Each point is reached from the start by the listed moves, each made 0, 1 or 2 times, or once backwards (-1), plus a little noise. Say if it took an odd or an even number of moves. Then give how often each move was made.

Moves:
(1): [ 41 -10  -6   0   2]
(2): [ 6 49  3 15 -2]
Start: [-13  -6   9  15   6]
Points:
[-60 -45  12   0   7] => even (-1, -1)
[33 33  5 30  6] => even (1, 1)
[-19 -55   6   0   9] => odd (0, -1)

Moves:
(1): [22 -2 -2  3 -4  2 -4 -2 -3  2]
(2): [ 1 17  5 -2  1  0 -2 -1 -1  1]
(3): [ 1 -6 18  0  3 -2  0 -1  2 -2]
(4): [-3  2  1 25 -1 -1  1 -3 -1 -6]
(5): [ 1 -3 -4  1 20  4  0  0  1 -1]
(6): [-5 -2  4 -3 -2 29  0 -6 -3  1]
(7): [ 2  6 -1  0  3 -1 28 -4 -3  0]
(8): [ 2  1  2  0  1  2  4 18  1 -6]
Start: [ -2   0  -3  -9   5   7 -14   1 -11   7]
Points:
[ 44 -23  28   0  21  15 -45  16  -6  -1] => odd (2, 0, 2, 0, 1, 0, -1, 1)
[ 41   8  14  -5  23  43   5 -16 -21  10] => odd (2, 1, 1, 0, 1, 1, 1, 0)
[  0 -11   1  40 -23  60  12 -41 -28   5] => odd (1, -1, 0, 2, -1, 2, 1, -1)
[  1  29  53 -17  -3  31  18  21 -13  -6] => odd (0, 2, 2, 0, -1, 1, 1, 2)

Moves:
(1): [20  0  1  2 -3  0  2 -1 -1 -4  3 -1  0  1 -4 -2 -1 -1  3 -1]
(2): [-3 23 -2  5  2  3  3  0 -3  2  0 -2  1 -2  1 -5  0  1  2  6]
(3): [-1  1 21  0  0  0  1 -1  0  1  3  3 -2  0  2  0  2  3  0 -1]
(4): [-1 -1  1 16 -1  1 -2  1 -2  1  0  0 -3  1 -1  0  0 -2 -3  3]
(5): [ 3  1  0  0 18 -2  2 -2  0  0 -1  0 -1  1  1  2  0 -1 -1 -2]
(6): [ 1 -2  0 -1  1 17  3  1 -1  0 -1 -1  4 -1  1  0  1  2 -2  0]
(7): [ 0 -1 -2  0 -2  0 20 -4  2  5  1  0 -2  0 -1 -3 -1  0 -2  0]
(8): [-1  1  1 -2  1  0  4 17  2  3  2  1 -1  1  0  1 -1  0  1  0]
(9): [ 1  0 -1  0 -1 -1 -1 -1 16 -1 -3 -1 -1  1  2 -3  0  0 -1 -1]
(10): [ 3 -1  0 -1  1  0 -3 -1  0 16 -3  0  1  2  0 -1 -2 -1  1  1]
(11): [-1  1 -1  1  6  3 -1 -1  3  3 20 -3  2  1 -1  2 -2  2  1 -2]
(12): [ 0  0 -4  1  0  2 -2  0  2  0  3 20  0 -1  1  1  0  1  2 -1]
(13): [ 1 -1  2  2  1 -2  2 -1  0 -1 -1  1 16 -2  0  1 -2  1  3 -3]
(14): [ 0  2  1  0 -1  0  3 -2 -4  0 -2 -1  2 26 -4  2  1  1 -1 -1]
(15): [ 1 -1 -1  2 -1  1  0  0 -3  1  1 -1 -1  2 17  1 -4 -2 -1  1]
(16): [ 1  4  1  1 -4  1  2 -1  2  1 -2  0  1 -1  0 17  1  0  2  3]
(17): [ 2  1 -2  1 -1 -3  1  1 -3  3  2 -1  1  1  1  1 16  1 -1  1]
(18): [ 1 -1  0  3  3 -2  0  1  0  0  0  0 -3 -1  2  1 -2 23 -2  1]
Start: [ -9   3   2  10   7  -2 -12  -6  -4  -3  -7  -5   9   0   1  -4   9 -14
  -3  -3]
Points:
[-20 -18   0 -20  39  17   8  18  40  44  18 -29  -3  12  25   1 -19 -15
 -11 -14] => even (-1, -1, 0, -1, 1, 1, 1, 2, 2, 2, 2, -1, -1, 0, 1, 0, -1, 0)
[ -3  48  21  22  28  19  22   0 -35  39 -30  -4   3  21  41   8 -17  29
  -4  17] => even (0, 2, 1, 0, 1, 1, 1, 1, -1, 2, -1, 0, 0, 1, 2, 1, -1, 2)
[-23  41 -21  41  56  38  28   4  -9  60  16   7  -2 -20  14 -33  36 -37
 -14  13] => even (-1, 2, 0, 2, 2, 2, 2, 1, 0, 2, 1, 1, -1, -1, 0, -1, 2, -1)
[ 47  -2 -33  39 -27   8  25 -30   5  16 -26   1   5  59  26 -17  28  24
 -14   6] => even (2, 0, -1, 1, -1, 1, 2, -1, 2, 1, -1, 1, 0, 2, 2, 0, 2, 2)
[  8  51  16  19  49 -12  -6 -15 -12   0  20  -9   8   2  18 -27   4 -35
   3  -4] => odd (1, 2, 1, 0, 2, -1, 0, 0, 0, 0, 1, 0, 0, 0, 1, -1, 0, -1)
[-24 -10  29   4  -5   4  38 -16  -4   8 -38 -18   7  46 -18  32  20  13
 -15   0] => even (-1, -1, 1, 0, 0, 1, 2, 0, 0, 0, -1, -1, 0, 2, -1, 2, 0, 1)
[ 43 -20  19  33  26  -5 -28 -29  28  16 -25  15 -16 -13   4 -13  12 -48
  -6  -5] => even (2, -1, 1, 2, 2, 0, 0, -1, 2, 2, -1, 1, -1, -1, 0, 0, 0, -1)
[  5  23  38  34  21  40  25  23 -28   4  57  -9  10   3  35 -21  18  -5
  -9  -3] => even (1, 1, 2, 1, 0, 2, 1, 2, -1, -1, 2, 0, 0, 0, 2, -1, 1, 0)
[ -9 -14   6  10  37  14  34  16 -11  19 -16 -22  48  27  39  48  32 -15
 -10  -9] => odd (-1, -1, 0, 0, 2, 2, 1, 2, 0, 0, 0, -1, 2, 1, 2, 2, 2, 0)

Moves:
(1): [ 8 -2  2 -3 -3  1  4  1  1  3 -1  3  0  4  0  2 -1 -7 -4 -3 -3 -2  1 -1
  1]
(2): [ 0 11  0  1 -2  3 -5  2  3  4 -7  3 -7 -5  1 -3 -3  1  2 -3 -6 -2  3  1
  3]
(3): [  2   3  11 -10  -6   4   2  -3   3  -3   0   6   0  -4  -1   9   3   6
  -4   1   4   4  -5  -2   1]
(4): [ 5 -3  0  3 -2 -2 14  1  3  0 -1  0  0  2 -4  1  4  1  4  0  2  4  7  1
  3]
(5): [-7  1  3 -3  7  4 -2  4 -1  2  1  2  6  3  4  2  6  3 -2  3 -1 -4  4 -1
  6]
(6): [ 4  2  4  2  2  7  0  2  1 -4  5 -3 -3 -3 -4 -5  3  1  5  6  3  2 -4  5
  2]
(7): [-7 -5 -3 -2 -6  4  5  1 -1  3  0  2  0 -1  7  0  0  7 -3  2 -3 -3  3 -2
 -5]
(8): [-4  3 -1  2  2 -4 -1  8  3  5 -2 -1 -6 -3 -4 -3 -2 -2 -9  0  3  3  0 -6
 -1]
(9): [-4  3  2  3  3 -3  1 -6 13 -2  4 -3  3  0 -5  1  2 -3 -3 -4 -3  1  1  9
  0]
(10): [-3  1  6  3  1  4 -3  1 -4  7 -6 -5 -1 -6  7  7  0 -5 -4  2  0 -2 -2  3
 -5]
(11): [ 12   0   3   4   1  -6  -1  -1  -5   2   5  -1   3  -2  -5   3  -3   7
  -9   0   0 -12   1  -9  -3]
(12): [-2 -1 -6  2 -7  3  1  3  4  0 -1 12  2  6  3 10  8 -4 -1  4  4 -1  5  0
  3]
(13): [ 0  4  1 -1 -2  0 -2  2 -2  0  6  0  7 -3 -3  1  0  2  4 -1  1  2 -3  1
 -1]
(14): [ -7   8   4  -7   6   3   0   1   0   0   6 -12  -1   7  -2   7   3  -7
  -6   7   1   0   7  -2   2]
(15): [-1  3  2  6  3 -2  1  4  2 -1  0 -3  5  3  4  0 -3 -2  2  2 -4  0  2 -1
 -4]
(16): [ 7 -2 -4  0  4  8  3  0  7 -2 -3 -4  8 -4 -9  6  0 -5 -5  5  1  1 -5 -8
 -4]
(17): [ 3  3  1  1 -4 -1 -5 -1 -3 -6 -2 -6  3 -3  7 -7 12  5 -2 -5 -3 -8  1 -3
 -7]
(18): [  6   3  -1  -3  -3   3  -3   1  -2  -4   5  -2   5   3   6   5   0  10
  -9  -3   0   7   3  13 -10]
(19): [ 5 -1  3 -1  7  1  2 -2  5  5  3  0 -5  0  2  5 -1  4  1  0  0  2  1  0
 -4]
(20): [ 2  1  0  1  0 -2 -5 -4 -3  7 -6 -1  3  5  2 -4  0  2  3  5  0 -1 -3 -2
  1]
(21): [ 1  4 -1 -4  0 -2 -3  3  2  2 -3 -4 -2  0  8  3 -5  1  5  4  9 -6  3  4
 -2]
(22): [ -5   1  -2   3   3  -2   9  -2  -2   4   6   0  -7  -7  14  -4 -10  -2
  -6  -1   5  11  -1  -1   0]
(23): [ 2  4  6 -3 -1  1 -7 -2  5 -2  0 -2  4 -4 -8 -7 -7 -4  3 -7 -4  1  9 -5
 -4]
(24): [  3  -2   1 -11  -4  -3  -4   0   4   0   5   3  -1  -5  -1   7  -1  -3
   2   7  -6   4   6   7   2]
Start: [ 1  1  5  0  2 -3 -3  1  4 -2  1  2  0  4  1  2 11  2  4  3  9  2 -4 -2
 -5]
Points:
[  2  23  21 -25 -16  14   0 -14  15 -21  22 -22  -3  12  14  12  28  -9
 -34  13  -1  46   6  34 -20] => odd (1, 0, 1, 0, -1, 1, 0, 0, 1, 0, -1, 0, -1, 2, 0, 0, 1, 2, -1, 1, -1, 1, 0, 1)
[ 22   1  20 -29 -19  -5  37 -11  30   8  36  29  11 -10  -7  60   4 -21
 -20  13  28  28  12 -42  -7] => even (1, -1, 2, 1, -1, -1, 0, 0, 0, 0, 1, 2, 2, 1, 0, 1, 0, -1, 1, 0, 0, 2, 1, 1)
[ 49  16  15   3  15  21 -32  39  15 -12   1  -3  26 -21 -11  -1   9  10
 -41   8  17 -33   9 -44 -38] => odd (1, 0, 0, -1, 2, 2, 0, 2, -1, 0, 2, 1, -1, -1, 1, 2, 1, 1, 0, -1, 1, 0, 2, 0)
